Each row is a point. The last column is the point's height on a tilted bowl or saddle (a function of degree 2), plus a little noise. Count its main directions that bend up, bend down and stay straight.

Points (15 x 4):
[[  7.0  -2.3   2.1   3.9]
 [  2.2   7.1   5.9   6.0]
 [  0.8  -2.3   7.5   3.2]
 [ -3.0  -2.8  -1.2   1.3]
 [  2.3  -6.3   2.4   3.6]
 [ -0.3   3.3   0.3   1.4]
 [  0.1   0.8  -4.8   1.4]
 [ -4.3   2.2  -8.0   4.0]
 [ -0.6   0.0  -3.9   0.9]
 [ -3.8   1.4   2.0   1.7]
 [ -0.5   4.9  -4.7   3.3]
 [ -1.4   4.7   0.6   2.3]
 [  4.3  -2.0  -2.8   2.3]
 [ -1.8 -11.7  -1.2  10.1]
 [  2.2   6.5  -2.5   4.5]]
Directions: 3 up, 0 down, 0 straight

Points:
[[  3.1  -2.7   3.9   4.7   3.2]
 [ -2.0   4.9  -5.6   3.8   2.8]
 [ -7.7   0.5  -2.6 -12.8  11.4]
 [ -0.5  -4.1  -3.4   0.3   0.8]
 [ -2.0  -4.8  -2.0   8.6   4.6]
 [ -2.2  -3.8   0.7  -0.1   0.2]
 [ -1.7   2.3   1.4   6.3   2.4]
 [  1.8   2.3   4.6  -2.8   2.4]
 [ -2.9  -1.6   5.2   1.3   2.7]
 [  7.4  -0.9   1.0  -0.1   3.3]
 [ -2.6  -0.9   3.6  -7.5   4.3]
 [  4.0  -1.3   6.3   3.1   4.2]
 [  5.7  -0.5   1.2   4.4   3.0]
 [ -2.6   0.1   6.8  -0.4   4.0]
 [  1.8   3.1   0.9  -1.8   0.6]
 [  4.1   1.0   0.0  -6.0   3.1]
 [  0.8   1.2  -5.9  -4.9   3.9]
 [  6.5   0.5  -4.9  -1.0   4.0]
 [  2.7  -4.0  -3.5  -8.9   4.4]
 [  4.2  -0.1   3.9  -5.9   4.2]
 [  4.7  -3.6   1.9  -1.1   2.0]]
Directions: 3 up, 1 down, 0 straight

Points:
[[ -0.6   4.4  -6.7   0.3  -1.6   4.2  -4.0]
 [ -1.3   9.6  -0.9  -1.1   4.1  -0.4   0.6]
 [  1.7  -3.8   1.1   2.1   2.8  -5.7  -2.7]
 [  1.8   0.6  10.2   3.7  -5.4  11.6 -11.2]
 [ -4.2  -2.9  -3.5  -2.7   4.1  -2.0  -2.2]
 [ -6.0   0.4   0.5   2.9   1.0   0.1  -2.4]
 [  0.3   1.2   1.0   0.1   1.4   1.6  -1.2]
 [ -0.4   1.4   0.5   4.3  -1.7  -3.3  -2.0]
 [ -2.6   0.4   8.7  -6.0   9.3   0.7  -7.2]
 [ -0.5  -4.0  -6.8  -3.6  -1.6  -3.9  -4.0]
 [ -4.9   3.2   0.1  -1.0   4.9   7.3  -4.6]
 [ -2.3  -1.8   1.9   2.5  -4.5   1.6  -2.5]
 [  6.8  -1.3  -5.9   5.3   1.5  -0.6  -5.7]
 [ -0.9   4.0  -1.7   1.1  -6.6   1.4  -2.2]
 [  8.6  -1.6  -4.1  -6.2  -2.8  -0.2  -6.0]
 [ -2.6   1.5   5.9   4.5  -5.6  -0.6  -3.3]
 [  2.2   0.4   4.9   0.1   2.4  -1.1  -1.9]
 [  5.6   6.3  -2.7   0.4   4.5  -0.4  -2.1]
 [ -8.4  -2.0   2.0  -2.0   2.5  -0.3  -3.5]
 [  4.0   0.5   5.1   4.8   3.4   0.3  -3.6]
 [ -2.3   3.2  -4.5  -5.2   0.5   1.1  -3.1]
 [ -4.9   3.4   3.5   0.8   0.4   2.4  -2.1]
 [  1.9   2.8   3.1  -3.0  -8.2 -10.3  -5.1]
 [  3.7   0.9  -4.7  -0.6  -0.6   8.1  -5.2]
 [  0.7  -2.0   0.1  -1.7   1.9   3.1  -1.4]
 [  6.8   0.4   1.6  -1.6   1.0  -2.1  -2.5]
 [ -1.9   6.6   1.1   2.4   3.7   3.1  -1.6]
 [  2.9   5.1   3.4   2.3   3.3   0.5  -1.3]
 [  4.0   2.1  -0.7  -4.7  -3.8  -9.2  -4.7]
 [  0.7   5.0   8.8   0.5  -3.0  -5.4  -1.7]
 [  9.4   0.0  -1.3  -3.5  -3.3  -0.3  -4.7]
 [  9.3  -0.1  -4.0   1.4  -4.2   9.7  -9.1]
 [ -1.4   0.8  -1.9  -5.1   7.0  -4.0  -3.3]
 [  4.8   2.2   8.7   5.6  -2.8  -3.3  -4.6]
 [  1.6  11.5  -7.5   2.2   4.2   0.4  -2.7]
 [  1.4   1.7   1.2  -1.7   2.9  -1.5  -1.1]
 [ -1.7  -1.5  -1.7   1.7  -1.4   2.1  -1.8]
 [  8.4  -0.1  -2.1  -4.7  -0.2  -2.8  -4.4]
 [  3.4   6.3   2.4  -2.1  -0.9   4.9  -1.9]
 [ -5.2  -9.8   0.6  -0.9  -0.3  -3.3  -1.4]
 [  0.0  -2.7  -2.0  -7.2  -2.1  -2.8  -4.2]
 [ -5.6   3.9  -2.6   2.8  -6.4   3.9  -4.3]
 [ -7.1  -0.2  -1.2  -1.8   0.2  -3.1  -3.0]]
Directions: 1 up, 5 down, 0 straight

Points, 74 rows:
[[ -3.9  -7.4   0.4  -7.8  -3.7   5.0   3.6   0.9   2.9]
 [  0.0  -7.2  -1.4  -0.5   6.9   0.9   3.6  -5.0   1.3]
 [ -2.3   3.8  -8.1   2.8   3.0  -2.7  -2.7  -2.4   4.2]
 [  0.1  -2.5   1.9   7.2  -6.4  -2.2   4.5  -3.6   4.0]
 [  1.3  -1.4   2.5   4.6  -0.8   1.0  -1.5   4.1   2.3]
 [ -4.4  -3.0  10.6   1.6   3.0  -5.9  -3.0  -1.1   5.3]
 [ -1.3  -1.8  -2.5   0.8   1.4   6.8   0.2   3.3   2.9]
 [  4.8   1.8   0.1   0.7   4.8   0.7   0.9   1.7   2.7]
 [ -0.4  -1.7  -2.9  -3.9   3.3   2.8   0.2   2.3   2.1]
 [ -5.6   5.5   3.0  -1.1  -0.5   0.8   1.2  -4.2   2.7]
 [  5.0  -3.6   0.4   0.8  -0.7   5.3   7.2  -2.2   4.3]
 [ -2.1   3.4  -2.0  -2.7  -1.2  -2.6   1.4  -3.0   1.4]
 [ -5.3   3.6  -0.5   2.5   0.5   4.5  -1.2  -2.6   2.3]
 [  3.4   0.1   0.0  -1.7   3.0  -5.3  -0.6  -7.9   3.3]
 [  6.3   0.0  -0.2   2.4   2.0   2.8  -2.9  -3.0   3.3]
 [ -1.3 -10.2   2.2   1.1   1.6  -2.7  -5.9   2.2  -1.7]
 [ -3.2   0.0  -1.3   4.5  -4.1  -9.9   1.2   5.5   5.6]
 [  7.3   3.3  -0.7  -1.5   3.9   4.8   6.1   3.4   4.3]
 [ -6.4   4.3   1.6   1.7   7.9  -4.4   2.9  -5.2   6.0]
 [  1.7  -1.0   5.2   7.2  -1.5   8.5  -6.2  -5.3   5.2]
 [  1.8   8.7   5.2   5.9   9.8  -2.5  -2.7   9.5   5.6]
 [  7.2  -5.4   2.2   1.3   7.4   0.6  -5.6   4.8   4.7]
 [  1.7   3.0  -5.9  -0.8   3.1   2.5   2.9  -0.4   2.4]
 [  3.0   1.6  -6.4   0.7   7.2   1.4   2.9   0.0   4.8]
 [ -0.7   4.4  -0.4   2.9  -2.4   0.7  -5.5   6.1   2.1]
 [  2.7  -0.2  -2.0   2.1   2.9   6.0  -2.9   5.6   3.3]
 [  1.2   6.9  -3.2   0.9   3.8  -4.6   1.9  -5.5   2.3]
 [ -3.1   6.1   3.2  -2.8  -3.9   4.1  -3.4   2.6   1.8]
 [  3.1   2.4   4.9  -7.1   1.8  -1.7   3.7  -3.1   3.7]
 [ -3.0  -0.6  -3.9  -1.7  -1.5   0.2   5.9  -5.3   3.5]
 [ -0.6   1.9   0.4  -2.1   2.6   6.2   4.8  -1.8   2.5]
 [  5.3   3.1   4.0   4.3   1.5  -1.4   3.3  -5.6   4.0]
 [  8.1  -1.2   1.0  -3.2  -4.5  -3.0  -0.1   0.0   5.0]
 [  0.3   2.6  -3.1  -3.4   4.7   0.1   3.5  -1.4   2.1]
 [ -8.8  -6.9  -2.5   0.6  -0.2  -4.6  -6.6   2.9   4.2]
 [  3.2  -4.3   0.4  -1.0   3.4  -2.9  -9.8  -3.1   3.1]
 [ -0.9  -5.6   3.5   2.4  -1.7  -0.1  -5.6  -3.1   1.3]
 [  1.1  -7.0  -3.8   1.4  -0.9   4.1   1.2  -4.8   1.9]
 [  4.8   1.6   3.7   2.1   2.3  -6.9   0.9  -3.4   4.0]
 [  2.4  -0.4  -1.8  -4.9 -11.0  -2.3  -2.5   2.6   6.3]
 [ -0.5  -5.1  -3.3  -2.1  -3.5   6.3 -10.8  -2.5   6.0]
 [  2.4   5.0   0.9  -5.9  -8.0  -1.9   2.4   8.9   3.5]
 [  2.9  -1.1  -3.5   0.9   4.9   1.1  -5.4   3.7   3.8]
 [ -1.1   3.0  -3.2  -0.3  -6.5  -1.3  -1.9   0.0   2.6]
 [  6.1  -3.4  -3.1   7.5   3.3   0.9   2.1  -0.2   3.4]
 [  0.8  -5.0   3.0  -7.6  -3.8   2.7   0.5   1.5   2.6]
 [  1.8  -2.4  -9.2  -1.6  -5.6   1.7   0.6  11.1   8.9]
 [ -4.7  -2.9  -1.9   4.9  -1.8   3.3  -1.0   3.2   3.5]
 [ -8.7   3.3   4.8   0.9   7.1  -2.9   0.3  -0.7   6.5]
 [ -0.9  -3.1  -5.5   2.2   4.3   2.6   5.8   4.6   5.3]
 [ -2.7  -7.2   0.4  -2.8  -2.3   2.8   2.6  -6.3   1.3]
 [ -0.6  -1.7  -2.8   3.5   5.5  -1.5  -0.2   1.3   2.7]
 [  2.8   4.9   2.7   3.2   0.9   3.6  -1.2  -3.4   1.9]
 [ -1.4  -2.4  -2.4   5.6   2.0  -3.9   0.0   3.7   2.7]
 [ -6.5   2.6  -3.3   2.0  -2.9   6.2  -2.7   2.8   3.5]
 [  6.5  -4.2  -5.4   4.2  -0.3   0.2  -1.2  12.6   8.4]
 [  5.9   3.4  10.4   3.8   2.9  -3.7   0.7   0.3   7.6]
 [ -3.6  -0.4   0.3  -0.7   6.5   0.6   5.3  -3.0   3.8]
 [  1.1  -5.0   3.6   7.2   0.4   5.3  -1.0   2.7   2.2]
 [ -0.4  -3.0   4.5   8.0   2.9   5.2   6.4   2.6   4.3]
 [  0.9   0.6   4.9   3.3  -7.8   1.8   6.9   5.0   6.8]
 [ -2.9   1.3   1.3  -0.2   3.8   0.9   0.7   6.0   2.6]
 [  0.2   1.3   1.1  -3.5  -6.1   7.4   5.4   1.3   4.1]
 [  0.9   0.0  -8.2  -3.1   0.8   3.3  -5.4   2.8   4.6]
 [  5.7  -1.9   1.1  -2.1  -3.6  -2.6   5.0  -4.3   4.1]
 [ -2.0  -3.7   4.7   9.2   2.0  -6.2   4.4  -1.6   2.8]
 [  3.6   3.0   5.5  -2.9  -0.3  -1.0   1.3   2.2   3.4]
 [  5.3  -1.3  -6.8   2.7   0.1  -1.6  -3.9   6.0   5.7]
 [ -1.1  -9.6   4.0   1.7   2.3  -2.1   3.1  -3.7  -2.0]
 [  1.5  -0.1   0.9  -2.1   0.1  -1.9  -7.0  -2.8   2.9]
 [  3.4   5.7  -0.6   0.6  -6.3   1.9   7.5   3.8   2.6]
 [ -6.5   5.0  -3.8   4.7  -2.3  -2.9  -1.9   1.9   3.1]
 [  7.6   5.1  -4.2   1.0  -3.7  -0.5   3.7   0.2   3.2]
 [ -5.5   1.3   0.2  -8.5   6.0   6.5  -3.7   0.9   4.2]]
Directions: 6 up, 1 down, 1 straight

Points (77 x 9):
[[ -5.2   6.3  -2.7   5.6   0.6   1.7   5.8  -4.1   6.2]
 [  2.7   7.0   2.5   6.2  -3.5  -2.6   1.2  -1.2   4.5]
 [  4.0  -3.4   1.6  -1.2  -5.2  -2.3  -1.6  -4.7   2.1]
 [ -8.7   6.3  -1.8   3.8   0.6  -4.0   0.0   1.6   4.7]
 [  1.1  -2.9  -0.8  -0.5  -3.2  -7.8   3.6  -3.8   1.3]
 [  2.6   3.1  -2.5  -1.9  -1.5  -5.1   2.0  -1.0   1.6]
 [ -5.6   1.3   0.3  -0.6  -0.7   2.4  -0.8  -1.8   0.8]
 [ -1.5   1.1  -1.0  -4.6  -0.5   4.1   0.9   2.5   1.4]
 [  0.4  -5.1   2.0   8.4   2.7  -0.1  -1.8  -0.9   3.7]
 [  5.4   1.9   2.4   0.4   1.1  -3.3   1.6   1.1   1.3]
 [  7.8   5.7  -6.3  -0.2   8.4   1.0  -5.2   0.9   3.2]
 [ -5.1   0.0  -2.8  -4.4   7.6  -3.5  -1.4   1.5  -0.2]
 [ -3.6  -5.5   3.8   3.7   0.6  -0.3  -1.9   2.2   2.8]
 [  0.7  -5.2   6.8  -1.5   1.8  -5.7  -5.9   1.8   3.6]
 [ -2.5  -1.0   3.2   2.6   3.9   3.7  -3.9   7.2   3.9]
 [  1.0   3.1   4.0   5.9   1.4   1.4  -4.7   4.3   2.2]
 [ -0.3   1.8  -4.0  -0.4   0.2   2.1   3.1   5.2   1.2]
 [ -2.2  -8.4  -7.0  -1.5  -1.4  -0.2  -2.4  15.2  16.8]
 [ -0.8  -3.6   4.3  -0.1   9.5  -2.0  -2.4   8.4   2.8]
 [  0.8  -3.8   1.0  -1.6   1.5   0.7  -1.1   1.2   1.0]
 [  0.6   3.0  -5.5  -2.4   3.6   2.0   3.9  -4.1   2.4]
 [  0.8  -2.4  10.5   7.7  -2.0   2.7  -1.7  -0.9   5.0]
 [  2.0   5.7  -4.0   0.4   4.1   2.8  -6.5   3.5   3.3]
 [ -0.1   7.5   0.4   7.1   3.2  -5.4  -9.5   5.6   5.8]
 [ -3.0   1.8 -11.0   1.3   5.1   1.8  -0.2   3.8   6.4]
 [  0.9   7.8   2.2  -5.2   2.2  -3.2   1.8  -0.3   2.7]
 [ -2.6   0.1   3.4   2.6  -0.1  -5.7  -0.3   0.8   0.3]
 [ -3.9   3.0   5.0  -0.9   6.1   3.1  -1.8   4.9   2.3]
 [ -5.3  -1.2   7.2  -1.9  -2.0   3.8   0.3  -1.1   2.7]
 [ -0.1   1.2   6.1   0.0  -1.4  -4.1  -6.8  10.0   7.5]
 [  0.4   1.5   2.2  -4.5  -4.1   1.1  -3.0  -6.2   2.3]
 [  1.9   4.6   5.2  -2.3  -3.2   2.3   6.8   2.2   3.1]
 [  0.3   1.1  -3.7  12.6   4.9  -5.5   3.6   1.9   8.3]
 [  4.8   1.5  -3.6   3.8   1.0  -0.7  -8.0   4.8   4.9]
 [ -5.6  -1.1   1.5  -0.4   5.6   0.4   2.1  -2.4   0.8]
 [ -3.0   3.1  -1.9   2.0  -1.3  -1.2   3.2  -1.5   0.9]
 [ -3.2  -0.3   3.5  -8.1  -4.2  -5.5   4.3  -0.9   1.5]
 [ -4.6   0.1   5.9   5.1   3.2  -2.3   1.0  -1.4   2.7]
 [  1.1   0.0   0.6   6.8   1.5  -4.2  -0.5   1.8   1.9]
 [  4.6   1.2   2.3   4.6   2.0  -2.5  -0.1  -1.8   1.3]
 [ -1.4   1.3   5.3  -3.8  -6.5  -3.8  -0.1  -5.9   1.4]
 [ -3.4   1.9   8.8  -9.4  -5.2  -4.5   8.4  -0.5   7.0]
 [  8.1   2.4   1.6  -2.4  -0.8   0.0  10.7   3.9   3.4]
 [  0.3   0.7   4.1   6.8  -2.3   0.0   5.6   0.1   3.2]
 [ -2.6   4.5   2.0   1.1   8.0  -0.5   0.6  -5.8   0.9]
 [ -5.4  -7.0   2.8  -1.7   8.0   7.2   0.3  -0.7   5.9]
 [ -3.0   1.8   5.7   0.8   2.2   4.7  -8.2   2.8   2.8]
 [ -1.6  -3.2   0.7   1.3  -2.5   3.0  -2.1   7.0   3.1]
 [  3.4  -3.6   3.9  -0.8  -2.4   1.6  -3.3  -0.7   1.7]
 [  1.5   4.8  -5.6  -1.2  -9.7   4.2   5.8  -1.4   3.3]
 [  3.7   6.7   3.5   0.8   4.0   2.2  -8.2   0.1   1.2]
 [ -2.7  -1.9   5.5   3.3  -1.3   2.4   3.6   4.8   2.7]
 [  8.7  -4.9   1.3   1.2  -1.2   1.7  -4.4   1.0   4.9]
 [  2.3   0.4   7.9  -3.7  -3.0   0.6  -9.2  -8.9   4.4]
 [  2.5   2.5  -3.1   4.6   2.2   8.1   4.4   2.4   0.9]
 [  5.3   3.9   2.7   4.9  -4.7   1.3  -4.9   5.1   3.7]
 [  2.4  -0.5   3.6   3.5   0.1  -3.5  -5.1  -0.6   0.6]
 [ -1.0  -4.9   3.0  -2.6  -5.0   1.3  -7.2   0.7   1.8]
 [ -2.7   5.2  -0.6   3.9   0.9   1.4   3.4  -1.9   2.2]
 [  1.3   6.2  -3.3  -0.7  -1.7  -2.6  -0.9  -3.4   3.1]
 [ -2.6  -1.0   6.4   1.1   2.7   2.6   1.7   0.5   1.8]
 [  7.3  -0.3   2.6  -0.1   4.2   5.9   1.9   0.5   0.8]
 [ -1.8  -4.3   0.2   7.8   1.7   8.1   5.3   9.0   6.2]
 [ -3.2   6.9  -0.3  -4.1   3.0   3.3   1.3  -4.7   3.7]
 [ -3.8  -0.7  -3.6   0.6  -2.9  -0.6   2.3  -1.6   0.5]
 [ -3.3   0.6   1.3   3.7   1.5   6.0  -0.5   6.0   2.8]
 [  3.8   4.3  -2.7  -3.2  -4.9  -4.8  -7.4  -3.6   4.3]
 [  2.4   0.3   7.2   1.2  -1.5   1.5   0.5  -7.0   3.7]
 [  2.8  -3.0  -6.7  -1.9  -4.6   0.0   3.0   1.0   3.2]
 [  2.9   0.8   8.9  -0.3  -6.4  -0.6  -0.9   0.2   2.9]
 [  0.9  -8.4  -1.2   2.3   1.1  -0.5  -6.0  -0.9   4.6]
 [  2.4   3.8   4.1  -0.5  -6.0   1.1  -3.2  -2.7   0.8]
 [  1.4   3.9   0.2  -1.6   0.8  -5.1   8.5   2.3   0.6]
 [ -7.8   6.1   3.1  -0.6   1.3   0.2  -4.1   7.0   6.3]
 [ -0.2  -4.8  -3.5 -12.2  -2.1  -6.1  -1.9  -3.0   7.5]
 [ -4.9  -3.7  -6.6  -0.1   1.1   2.9   1.2   6.6   4.9]
 [ -1.1   3.8  -0.3   8.3   4.5   1.0  -0.1  -3.6   3.2]]
Directions: 5 up, 1 down, 2 straight
